Each row of a before or after table is a point. One or more steps were done to the points. Then noise was added and the rows were shuffled. The steps act on columns, c1 being the first. Write out the steps. A step turns or swaps two columns, mirrors them in a line or flattens them onto one, adds a multiple of one to another, or multiplies or shifts one. Angles are multiples of 10 degrees, from the lower column toward the higher: turns from -170 to 170, lines from 10 to 170 but not 90. Use the fewest steps. Two steps may share a column if one is a turn and the other turns, adds or multiplies; they go together, in the order done. Otherwise the lowest column goes first.
In the rows, zero is written as 128.

Before:
200,153,169
140,108,155
182,80,217
85,127,166
135,144,134
131,82,119
160,118,189
95,72,109
119,109,48
116,50,163
166,83,89
After (11 x 3):
89,105,120
106,125,47
119,107,155
63,131,108
106,167,167
54,101,162
183,77,169
135,96,188
109,72,89
147,127,133
114,54,219
Steps: turn c1 and c2 by -60 degrees

Before (8 x 4):
104,150,100,126
108,124,97,144
118,117,145,165
105,146,205,162
104,146,98,157
249,135,116,170
124,123,138,132
146,126,109,138
After (8 x 4):
126,128,150,112
99,126,126,99
151,119,98,105
212,134,214,86
106,146,116,88
94,150,122,116
137,123,116,131
174,146,56,135
Steps: turn c3 and c4 by 150 degrees; turn c1 and c3 by 50 degrees

Before, 10 rows:
104,117,75,84,119,96
104,200,165,139,113,106
114,93,147,19,137,209
155,209,159,126,167,104
137,89,123,81,132,210
190,91,7,118,106,130
118,118,160,95,153,133
104,176,117,141,150,101
114,109,143,125,149,129
133,145,167,111,116,100
After:
103,210,160,147,166,118
55,177,117,157,151,130
61,109,143,126,150,126
55,198,166,151,114,130
53,119,75,145,116,79
66,119,160,115,155,100
64,95,147,18,142,53
82,145,167,150,115,105
136,90,4,121,108,117
86,90,126,34,133,111
Steps: shift c1 by -50; turn c4 and c6 by 70 degrees

Before:
154,108,145,109,129,115,133,135,133
120,131,146,102,249,125,139,135,123
114,128,135,128,144,126,126,138,115
118,137,142,124,121,109,103,131,154
115,117,143,129,131,132,112,115,120
125,115,142,122,137,126,122,137,165
140,91,126,138,141,103,140,130,147
127,140,150,141,122,105,105,128,127
122,136,130,124,126,114,130,74,121
112,111,134,111,122,97,135,123,136
126,135,86,125,125,129,133,141,146
119,128,122,120,123,114,74,132,135
After, 12 rows:
114,130,127,103,144,127,128,129,134
126,141,139,117,123,107,128,117,117
118,133,125,147,124,119,128,133,133
121,130,130,136,249,124,128,123,156
114,137,134,155,123,110,130,122,140
119,140,132,180,121,111,127,122,123
116,125,141,113,131,136,126,112,130
122,138,155,119,125,115,127,94,134
127,129,104,166,124,126,130,156,126
141,130,127,157,142,125,128,130,113
125,124,131,203,137,133,128,127,122
153,128,132,151,129,126,127,123,144
Steps: flatten c2 and c6 onto the line at 120 degrees; flatten c3 and c8 onto the line at 130 degrees; turn c4 and c9 by -110 degrees; multiply c4 by 2; multiply c7 by 0

Before, 14 rows:
92,138,110,140,76,150,166,148,111,115,117
168,101,162,97,94,141,166,130,159,79,172
163,58,113,99,126,140,129,141,110,147,135
214,120,112,173,96,162,126,80,104,37,137
93,149,115,185,93,115,135,117,109,124,125
182,145,161,126,137,121,156,150,120,139,116
249,101,147,117,68,160,135,90,218,148,119
131,148,168,101,135,152,130,112,141,82,141
129,108,100,102,129,108,152,64,112,131,183
141,127,158,101,99,151,139,102,121,135,130
95,118,130,97,158,100,153,128,143,82,118
139,136,164,135,196,166,184,140,118,137,116
87,120,169,144,159,130,146,144,134,148,172
104,145,100,103,102,141,131,146,142,145,173
After, 14 rows:
67,139,104,87,96,163,172,90,89,37,167
159,135,151,149,156,97,109,123,145,80,114
123,137,90,153,158,126,100,141,137,146,86
161,116,133,107,75,149,244,152,119,115,115
85,146,166,123,128,110,147,74,92,128,102
58,153,124,145,64,163,223,64,201,150,198
108,110,167,128,100,135,169,139,145,147,94
133,118,102,152,199,165,85,146,122,138,138
99,197,163,135,126,141,131,148,118,149,146
72,158,128,175,94,142,218,121,157,79,126
153,107,90,82,93,117,187,127,109,122,109
103,109,110,155,137,120,143,153,130,138,161
116,130,127,169,97,150,186,103,115,133,136
114,106,126,174,134,155,118,107,135,81,123
Steps: turn c1 and c11 by 130 degrees; multiply c11 by 0.7; multiply c2 by -1; turn c3 and c4 by 130 degrees; add -1.5 times c5 to c7; turn c8 and c9 by 20 degrees
